Every row gives one point. Each copy is the shape, with its points in the same order, stretched, turned, moved and blurred by noise. Is it also mirrored, or only turned?

Shape:
[[-104  -13]
 [   2  -41]
 [  41    0]
 [  21  -20]
 [  43   -8]
 [  24  -22]]
Copy 1 (6 x 2):
[[-121   -9]
 [  -8  -40]
 [  33    9]
 [  13  -18]
 [  38    5]
 [  17  -17]]
Copy 1 is: only turned
Copy 2:
[[-47 -58]
 [-15  28]
 [ 18  34]
 [ -1  37]
 [  7  48]
 [ -1  28]]
Copy 2 is: mirrored
Copy 3 (6 x 2):
[[ 94  54]
 [-30  12]
 [-12 -27]
 [-20  -7]
 [-25 -25]
 [-25  -8]]
Copy 3 is: only turned

Shape:
[[  5  15 -37]
 [-29 -13 -23]
 [ 59  10  40]
 [ 16 -98 -16]
 [ 28 -14  46]
 [ -4 -48  -6]
 [ -4 106  39]]
Copy 1, 7 rows:
[[ -9  -6 -51]
 [ 10  15 -38]
 [ 42 -40  41]
 [ 69  21 -62]
 [ 55 -10  41]
 [ 43  21 -32]
 [-34 -38  93]]
Copy 1 is: mirrored
Copy 2:
[[ 19 -35   2]
 [ 25 -14  31]
 [-36   3 -41]
 [-86 -28  50]
 [-26  17 -10]
 [-29  -8  34]
 [ 98  28 -59]]
Copy 2 is: mirrored
Copy 3, 7 rows:
[[-12 -55   7]
 [-37 -68 -39]
 [ 47  72  46]
 [-84  32 -47]
 [ 27  51   8]
 [-45  -9 -39]
 [104 -40  44]]
Copy 3 is: only turned
Copy 4 (7 x 3):
[[-25  11  60]
 [ 12  -4  38]
 [-60 -31   6]
 [ 23 -79  45]
 [-28 -38 -12]
 [ 17 -39  26]
 [-57  56 -15]]
Copy 4 is: only turned

Shape:
[[-65  -7 -87 -30]
 [ 54  62  50  -3]
 [ 49  58   8  55]
 [-17 -24  -6 -50]
 [-72  27  32 -17]
 [  4  44 -16  42]
 [-30 -39  -9  15]
 [ 55  -7  45   9]
 [ 57  15  27  73]]
Copy 1 (9 x 4):
[[ 43  43  43  77]
 [-48  55 -26 -70]
 [-50   9  34 -74]
 [ 25  21 -46  44]
 [ 59  52   0 -52]
 [-15  13  43 -32]
 [ 43 -39 -14  10]
 [-52  -6 -60 -46]
 [-62 -27   6 -82]]
Copy 1 is: mirrored
Copy 2, 9 rows:
[[-104  -35  -11  -55]
 [   8    4   15   87]
 [  -1  -31  -43   72]
 [  -6   18   37  -24]
 [ -18  -59   54   -5]
 [ -28  -47  -37   27]
 [  14  -27    3  -41]
 [  61   31    8   31]
 [  56  -25  -45   49]]
Copy 2 is: only turned

Shape:
[[ -5 -86  -3 -47  -5  58 -43   3]
 [ 16  -6 -40 -10  24  33  39  20]
 [ 51  -3 -96  11  -3  25  30 -33]
 [ 16   5  12 -56  44 -32   3  26]
 [-28 -24  -3  11 -35  20 -12  36]
 [  3  18 -11 -65  74 -19 -23  71]
 [ 54  12  18  -8  20  21  10  19]
 [ 97  80  18 -50  25  41  47  21]
 [-31  -3 -63 -33 -33  -4  16  11]
 [  9  13  -6 -45 -11  15 -68   5]
 [ -6  93  44  31 -41  83  18 -20]
 [ -5  17  26 -92 -35   0 -27 -44]
 [ 19  48 -26 -21 -57  10  70  19]]
Copy 1 (13 x 8):
[[ -29   -4   53   71  -53  100   31  -70]
 [   8   64   25   40   32  -31   10   15]
 [ -22   78   29  -69   51  -47   37    5]
 [ -36   -7   -4   76   26   17  -11   63]
 [   8   39   -7   38  -66   -3  -20  -38]
 [ -53    6   49  121   -1   15  -72   87]
 [   7  -19    7   51   13  -28   13  -27]
 [ -20  -13  -10   67  106  -68   18  -25]
 [ -60   98  -18    2   -9   -8  -18   39]
 [ -62  -13   29   33  -21   37  -41  -22]
 [  84   29  -63   -3   11  -71  -41 -114]
 [ -77  -17  -54   14   13   81    2  -32]
 [ -31   86  -81    2   45  -80   30   -4]]
Copy 1 is: only turned
Copy 2:
[[ -14   77  -10   27  -41    9  -46  -63]
 [  -2  -43   19   28  -13    2  -39  -34]
 [  35  -34   57   86  -50   36  -43   -9]
 [ -58    1  -10   41   85  -28    0  -12]
 [ -10   13   -5  -30  -18   16   10   -2]
 [-108  -19   -9   25   94    0  -33   -9]
 [  23  -10  -17   25   49    0  -14  -33]
 [  50  -28   11   28  106  -24  -64  -42]
 [ -39    2   62   17   -9   -6  -23   17]
 [ -28   66    4   25   47   27  -41   20]
 [  97  -31  -39  -52   14   -6  -72   36]
 [  -7   95   13   38   70  -57  -45   23]
 [  38  -23   63  -12   33  -34  -12    3]]
Copy 2 is: only turned
Copy 3 (13 x 8):
[[ -11    7   55   23   72  -41   55   27]
 [ -24  -16  -29   20   15  -16    9  -34]
 [  24  -13  -34   -2  -13    3   13 -114]
 [ -47   14    0   -2   16   37  -40   30]
 [  14   22    8  -34   45  -38    8   16]
 [ -96   37  -31   -5   52   68  -25   51]
 [   5    7  -16   45   15   -6  -49   10]
 [  20  -33  -69   82   11   28 -107  -15]
 [  -2  -16  -15  -70   29   25    5  -38]
 [   7   30   -1   -3   48   42   -2   28]
 [  78  -41  -66   75   -3  -43  -24   23]
 [  37  -35   13    3   14   45  -23   31]
 [  56  -47  -53  -35    2   -1  -85  -49]]
Copy 3 is: mirrored
